Each wall is flat, endless, passes through zero and stands at right angles to its row. A trip goes straight from one point to another. List the walls that it crosses, first one first.
In the rows, 128 means zero.

Walls:
(1): [166 152]
(2): [ 56 162]
(3): [123  91]
(4): [177 189]
(5): [108  92]
(6): [ 92 186]
Trips:
[148 142] to [146 104] -> 6, 3, 5, 4
[ 76 113] to [ 75 129] -> none
[144 123] to [154 117] -> none
[122 111] to [ 72 131] -> 2, 6
[120 180] to [128 150] -> none
[ 95 144] to [133  95] -> 3, 6, 2

Walls:
(1): [126 126 109 154 212 158 136 166  98  96 126]
(2): [106 146 151 142 128 137 101 150 145 148 140]
(3): [144 156  92 162 124 144 131 124 164 106 200]
(4): [107 109  89 114 110 129 143 136 100 142 139]
(5): [219  98 141 208  65 173 121  79 227 160 118]
(6): [183 185 131 112 159 124 156  99  67 100 122]
(7): [114 150 140 103  80 213 142  89 136 171 133]
(8): [138 171 134 104 130 184 176  95  70 155  95]
(9): [136  95  96 106 170 164 126 162 152  56 150]
(10): [133 102  97 123  48 132 111  68  80 129 171]
Trips:
[ 75 102  98  91 133  89 115 187 148 187  82] to [121  58 122 141 154  91 148 117  96 163  81] -> 2, 1, 8
[ 64 171 164 140 119  96 155 114 118 177 149] to [151 138 123 136 138 101 173 103 152 102 153] -> 3, 6, 4, 7, 2, 5, 8, 9

Walls:
(1): [ 80 172 123 139  66 140 174 107 153 121 142 114 123 149 127 114 125 115
 192  78  87 135 111 137 129 129 161 116 145 167 186 104  95 175 135  64
 148  61 118 128 142 138 165 141 107 110 143 105]
(2): [ 43  87 129  74 154 203 178 121  97  89 189 104 138 114  62 176 120 134
  63 156  88 142 100 105 119 126 171 122 145 115 187  97 169  95 132  84
 121 156 149 141  80  80 124 130 141 142 101 166]
(3): [ 91  94 116 128 159 135 148 132 105 109 172 179 177 175 153 114 180 118
 130 116 140  59 133 122  69 142 124  84 180 128 138 109 136 122 128 167
 100 130 139 133 150 145 199 106  79 171 105 128]
(4): [123 102 130  85 138 110 123 143 168 126 153 132 147  67 135  67  60 136
  97  80 129 155 144 155 144 157 143  89 171 108 160 114  69 109 170  98
 119 167  92 124 118 151  98 104 153 126  94 155]
(5): [155 112  89  96 166 141 182 104 127 106  95 145 144 118 169 116 111 108
 104 104  97 166 170  71 129 150  92 103  95 144 111 129 109 107 185 138
 103 153 152 167 177 131 100  50 121 129  90 136]
(6): [ 84 107 119 148 122 173  90 112  90 187 117  52 115 133 120 160 102 149
 157 120 143 155 104 141 163 112 143 134 178 147 130 165 166 145 144  99
 162 109 147 200  90  86 112 152 107  71 138  81]
(7): [116 181  90  68  88  88 120 117 118  76 111 143 120  68 148 110 127 138
 114  91 143 139 140 185 122 158 134 106 176 112 154 185  83 119 141 105
 104 108 145 133 150 126 124 145 180 107  99 114]
Trips:
[173 126  75  90 137 120 124 106 121 212 164 148 166 166 101 140  94 150
 121 108  93  53 111  75 148 111 105 115 128 103 141 173 127  72 110 128
 158 172  70 172 162 182  92  90  73 146 136 133] to [134 149  92  86 148 130  97 154 144 135 147 125 101 111 143 103  61 161
 120 173 109 121 146  78 144 129 154 104 187 152 191 187 130 106 102 166
 105 128 119 113 158 171 175 173 133 106 130  69] -> 6, 7, 5, 1
[130 102 115  65 168 117  71  87 134 116 154 147 182 142 117 140  80  93
 135 169 175 116 131 124 112 119  76 143 174 167 124 155 105 131 119  97
 111  94 198 161 135 108 149 111 170 132 136 152] to [178  98 166  83 160 177 145 114 164  79 155 156 124 135  88  77 121 123
 164 101 118  79 127 138 141 123 157 178 133 132 133  90 154 119 144 126
 149 150 176 138 104  76 149 133  99 157 149 127] -> 7, 6, 5, 1
[121 119  84  93 139 163 152 200 151  83 172 181 104 177 144 110 141  98
  84  91 152  90 117 111 192 128  80 129 154 142  90  88  60 127 146 115
 127  90 100 147 107 141  99 165  82 117 102 107] to [111  39 105 171 136  74 103 138 227 148 128 117 132 147  96 119 112 130
  73 144 151 161 125 100 101 141  93 103 108 103 133 109 130  84  86  90
 131 158 153  94 159 120 190 178 117 135  79 145] -> 2, 7, 1, 5
[101 169 140  44 132  88 169 116 149 147 136  97 126 117  63 186 102 155
 131 113 195 173 127 141 143 106  98 138 181 129 152  98 159 133 141 139
  76 117 110 172 107 129 135 111 179 151 140 105] to [ 88 147 207 154  89 149 152 151 104 137 130 129 120 135 119 146 114 172
 159 142 110 125 137 119 165 128 191 173 188  96 140 144 189 135 138 116
  94 122 174 118 161 180 114 111 172 155 184 169] -> 4, 7
[193  68 138 135 174 114 105 136 163 134 160 135 163 123 132 128 156 130
 102 108 123 169 171 105 158 119 168  80 120 184  74 130 114 154 162 119
 102 145 188 109 141 120 151 135  56 149 102 152] to [201 143  81 114 173 148 189 161 111  92 118  87 152 164 142 152 145 128
 162 159  89 164 113 165  59  78 177  93 122  73 117 141  98 109 165  84
 120 100 132 131  87 150  43 131 122 158 102 131] -> 2, 3, 7
[102 135  91  97 101 166  72 169 119 126 146  98 157 116 195 183 136 178
 102 165 149 172 138 143 132  93 153 171 122 119 158 149 105 144 131 180
 106  91 174 140 134 153 145 107 140 179  90  82] to [115  86 187  94 111 123 132  71 125 106 105 140 123 186 128 190 175 175
 120  96 152 111 144  94 146 110 124 128 149 139 137 158 125 162 122 133
 160 197 133  93 104 123 157 106  78 146 200 114] -> 7
